Each point is reached from the start by the listed moves, each made once or not at all, plus a little noise. Say if it took an odd or an even number of moves. Then give how often each move was made.
(in the rows, 128 means zero)

Moves:
(1): [181 119 118 126 118 133]
(2): [151 171 124 106 124 120]
(3): [135 123 182 123 124 136]
Start: [131 172 117 123 131 130]
Points:
[215 198 159  93 114 136] => odd (1, 1, 1)
[133 171 116 122 131 132] => even (0, 0, 0)
[187 163 108 120 123 136] => odd (1, 0, 0)
[189 158 161 116 120 143] => even (1, 0, 1)

Moves:
(1): [193 119 112 136 112 119 131 131 122 134 109]
(2): [137 169 127 116 115 143 130 142 124 139 129]
(3): [130 131 168 137 130 119 133 129 110 134 117]
(4): [118 134 117 172 135 126 144 144 136 126 126]
(5): [145 135 128 124 176 130 123 120 126 119 118]
(6): [129 118 136 141 129 163 133 130 127 119 127]
(7): [126 120 125 112 121 130 174 122 132 113 130]
(8): [117  98 126 116 133 135 120 177 129 139 109]
(9): [137 125 148 131 125 125 126 127 184 130 126]
Start: [145 135 141 146 142 113 156 119 123 102 125]
Points:
[213 165 164 211 122 146 187 158 101 120  97] => odd (1, 1, 1, 1, 0, 1, 0, 0, 0)
[168 128 202 140 184 104 204 101 168  85  99] => even (0, 0, 1, 0, 1, 0, 1, 0, 1)
[204  99 148 177 186 106 212 177 107  98  63] => even (1, 0, 1, 1, 1, 0, 1, 1, 0)
[220 137 162 119 159 117 200 171  93 112  67] => even (1, 1, 1, 0, 1, 0, 1, 1, 0)

Moves:
(1): [171 126 131 127 119 139 138 137 126 136 124 115 135 134 130 126 127 123
 134 125]
(2): [132 192 121 138 120 119 133 139 111 128 137 115 116 144 108 125 140 144
 130 134]
(3): [118 135 178 126 116 126 147 129 127 127 120 138 135 124 137 132 140 111
 145 146]
(4): [127 120 141 183 122 118 130 144 119 140 128 140 129 139 116 128 125 129
 129 132]
(5): [128 125 136 132 165 130 117 134 128 126 123 122 129 120 124 109 134 130
 134 128]
(6): [107 136 128 141 120 183 127 119 131 130 136 126 143 111 122 130 133 130
 133 131]
(7): [128 122 118 124 136 127 174 130 122 119 125 132 119 126 122 120 136 124
 128 127]
(8): [109 128 124 111 121 133 122 197 136 109 142 121 146 122 132 126 127 125
 128 126]
(9): [122 134 130 126 121 122 133 122 171 128 114 126 122 124 131 128 125 135
 141 128]
(10): [121 127 125 124 133 126 121 136 127 177 136 131 129 128 131 112 123 116
 133 129]
(11): [144 120 135 140 131 113 146 116 136 123 187 126 116 117 131 134 138 139
 127 133]
(12): [138 139 126 133 132 138 131 132 127 123 126 193 127 115 146 130 111 136
 120 120]
(13): [132 139 126 131 126 121 134 117 131 132 124 128 174 143 134 119 139 135
 134 130]
(14): [122 137 129 128 144 148 125 125 128 124 131 134 115 184 133 129 127 141
 151 134]
(15): [123 135 126 142 127 126 137 130 123 121 123 113 123 128 174 136 131 123
 125 123]
(16): [130 136 129 133 144 131 135 127 125 144 125 127 130 128 121 169 122 122
 136 123]
(17): [136 123 118 131 114 129 111 136 132 136 118 140 116 127 125 141 185 116
 140 128]
(18): [118 123 140 121 134 139 137 126 124 135 125 123 123 132 126 131 140 170
 112 130]
Start: [128 139 135 126 110 129 145  87 118 138  89 126 133 116 114 125 127 112
 128 142]
Points:
[ 86 155 176 117  94 128 161 168 120 160  97 117 150 104 177 120 135  77
 149 157] => even (0, 0, 1, 0, 0, 0, 0, 1, 0, 1, 0, 0, 0, 0, 1, 0, 0, 0)
[ 79 169 138 178 119 190 201 145 159 141  90 140 185 169 101 151 135 130
 182 150] => even (0, 0, 0, 1, 0, 1, 1, 1, 1, 0, 0, 0, 1, 1, 0, 1, 0, 0)
[112 206 140 153 150 175 210  89 146 175 148 169 104  81 106  91 156 186
 134 151] => odd (0, 1, 0, 0, 1, 1, 1, 0, 1, 1, 1, 1, 0, 0, 0, 0, 0, 1)
[128 159 157 215 112 167 179  78 162 158 136 197 130  81 112 175 114 136
 144 143] => even (0, 0, 0, 1, 0, 1, 0, 0, 1, 0, 1, 1, 0, 0, 0, 1, 0, 0)
[ 99 215 121 127 127 127 215 164  96 180 101  93 168 142 139 138 163 147
 129 142] => even (0, 1, 0, 0, 0, 0, 1, 1, 0, 1, 0, 0, 1, 0, 1, 1, 0, 1)
[ 70 166 206 131 164 211 161  81 157 207  76 129 134 144 118 139 148 143
 187 170] => even (0, 0, 1, 0, 1, 1, 0, 0, 1, 1, 0, 0, 0, 1, 0, 1, 0, 1)
[122 215 164 126  74 133 150 180 110 118  91 191 134 105 122 139 189 104
 153 156] => odd (0, 1, 1, 0, 0, 0, 0, 1, 0, 0, 0, 1, 0, 0, 0, 0, 1, 0)
[101 249 195 146 141 226 184 175 138 181  88 148 142 143 168 140 143 155
 185 158] => odd (1, 1, 1, 0, 1, 1, 0, 1, 1, 1, 0, 1, 0, 1, 1, 1, 0, 1)
[146 131 168 169 105 145 181 157 165 136 145 114 123 171 118 131 141 181
 151 155] => odd (1, 0, 0, 1, 0, 0, 0, 1, 1, 0, 1, 0, 0, 1, 0, 0, 0, 1)
[112 146 155 194 133 118 229  81 150 184 128 127 129 183 162 109 159 172
 155 158] => odd (0, 0, 0, 1, 0, 0, 1, 0, 1, 1, 1, 0, 1, 1, 1, 0, 0, 1)

Moves:
(1): [145 130 128 109 119 131 149 138 128 135 148 140 132 124 124 132 137 124
 141 122 135 133 110 122 116 136]
(2): [135 143 124 136 140 118 124 127 123 109 129 128 126 125 137 137 131 131
 132 140 126 139 122 132 119 130]
(3): [128 136 145 126 123 115 143  98 138 135 120 134 132 136 138 125 121 135
 116 122 120 120 117 120 128 133]
(4): [136 127 133 153 122 134 116 129 135 122 137 127 130 129 121 128 114 125
 121 111 118 129 124 134 136 137]
(5): [131 134 133 122 142 140 122 130 129 143 126 130 133 130 132 143 112 122
 133 129 125 126 118 135 125 124]
(6): [136 129 123 122 116 140 138 125 116 116 119 133 109 133 128 119 123 129
 134 136 132 122 120 127 133 121]
(7): [116 127 131 138 139 132 144 127 134 129 125 134 133 142 121 148 121 124
 125 129 143 139 132 132 133 128]
(8): [146 145 145 141 137 127 139 139 135 121 128 117 127 116 131 138 119 145
 124 133 134 128 128 125 139 116]
(9): [140 133 122 123 124 108 124 113 149 140 111 138 144 119 125 124 103 115
 130 121 145 146 120 120 137 110]
(10): [129 132 115 125 117 127 138 115 121 135 140 147 111 116 115 132 144 130
 142 127 121 134 154 126 103 134]
(11): [ 98 119 127 134 124 134 123 131 137 127 139 135 136 116 130 128 136 128
 117 146 114 134 109 119 124 113]
(12): [137 107 149 129 126 127 119 133 132 120 126 142 113 132 123 137 124 127
 124 144 129 128 126 128 119 116]
(13): [116 117 148 123 101 140 137 114 144 131 115 138 154 113 119 134 140 118
 138 123 135 119 120 138 121 115]
(14): [138 128 136 123 117 134 124 132 131 142 136 138 128 148 136 114 134 127
 126 125 143 124 122 127 124 122]
(15): [133 130 144 127 140 139 133 132 116 128 128 144 129 134 142 129 138 112
 131 118 117 135 119 118 141 121]
(16): [126 128 121 143 125 126 128 141 128 134 118 114 121 127 117 146 121 111
 117 116 133 116 117 108 121 121]
(17): [135 129 123 130 147 145 127 124 155 128 124 126 125 130 115 122 141 119
 121 113 130 131 121 131 128 123]
(18): [142 128 118 121 124 129 114 116 126 123 115 129 137 128 139 135 128 131
 111 133 111 123 129 134 139 122]
(19): [127 129 120 129 134 134 120 123 119 128 131 123 120 129 146 139 121 149
 150 132 132 136 128 126 124 140]
(20): [137 100 139 148 131 148 137 129 143 121 148 124 127 136 131 123 130 115
 135 155 150 127 142 133 111 138]
(21): [131 133 138 119 131 131 125 124 113 128 131 133 131 116 125 124 121 142
 126 124 139 128 123 128 133 135]
(22): [137 124 129 137 113 122 121 126 113 130 118 109 115 136 128 132 115 129
 132 123 130 151 126 140 141 133]
(23): [117 131 133 123 126 128 124 125 129 128 140 126 131 136 118 132 129 118
 123 126 129 129 139 124 135 123]
(24): [126 122 126 119 129 116 129 129 141 130 128 128 116 110 133 136 121 126
 115 123 134 127 124 137 131 136]
Start: [135 127 120 124 111  97 117 125 125 104 131 130 127 142 113 132 136 131
 118 142 123 136 143 129 144 132]
Points:
[161  92 152  87  58 100 121  94 153 137 114 202 135  89 115 189 129  85
 126 140 110 190  90 139 130  83] => odd (1, 0, 0, 0, 1, 0, 0, 0, 1, 1, 1, 1, 1, 0, 1, 0, 0, 1, 0, 0, 0, 1, 0, 1)
[174 117 142 120 132 129 154 114 176 116 179 174 117  78 127 153 138 128
 141 149 163 188 113 107 128 130] => odd (1, 0, 0, 0, 0, 0, 0, 1, 1, 1, 1, 0, 0, 0, 1, 0, 1, 0, 1, 1, 1, 0, 0, 1)
[249 132 166 144 106 145 139  85 149  78 172 183  82 149 133 146 134 166
 129 167 152 145 115 130 107 145] => even (1, 1, 1, 1, 0, 1, 0, 1, 0, 1, 0, 1, 0, 1, 0, 0, 1, 1, 1, 1, 1, 0, 0, 0)
[182 187 190 151 162 113 124  91 176 124 129 172 158 165 115 163  80 103
  91  99 156 176  92 116 184 100] => even (0, 1, 1, 1, 1, 0, 1, 1, 1, 0, 0, 0, 0, 1, 1, 0, 1, 0, 0, 0, 1, 0, 1, 0)
[181 107 178 148  31 112 155  81 167 147 150 171 141 159  90 147 125  54
 135  94 163 164 124 102 119 114] => even (1, 0, 1, 1, 0, 0, 0, 0, 1, 1, 0, 0, 1, 1, 1, 1, 0, 0, 0, 1, 0, 1, 1, 0)
[130 107 177 120 102 109 135 127 138 149 148 164 105 176 141 211 104 100
 102 133 142 170  65 105 141 115] => odd (1, 0, 1, 0, 1, 0, 1, 0, 0, 0, 1, 1, 0, 1, 1, 1, 0, 0, 1, 0, 0, 1, 1, 1)
[195 158 139 132 104  85 108  86 149 116  92 164 125 154 153 160  73  89
  79 107 118 136  63 116 171  99] => odd (0, 1, 1, 1, 1, 1, 0, 0, 1, 0, 0, 0, 0, 1, 1, 1, 0, 1, 0, 0, 0, 0, 0, 1)
[137  96 151  85  40  98 173  66 182 135 132 223 116 127 112 162 127 125
 138 157 173 160  92 115 104 102] => even (1, 0, 1, 0, 0, 1, 1, 0, 1, 1, 1, 1, 1, 1, 0, 0, 0, 0, 1, 0, 0, 0, 0, 1)
[218 126 179 171 100  80 116  90 184 101 141 174 109 142 128 176 104  85
  78 145 141 145 132 103 132  99] => even (0, 1, 1, 1, 0, 0, 0, 1, 1, 1, 0, 1, 0, 1, 1, 1, 0, 1, 0, 1, 0, 0, 1, 1)
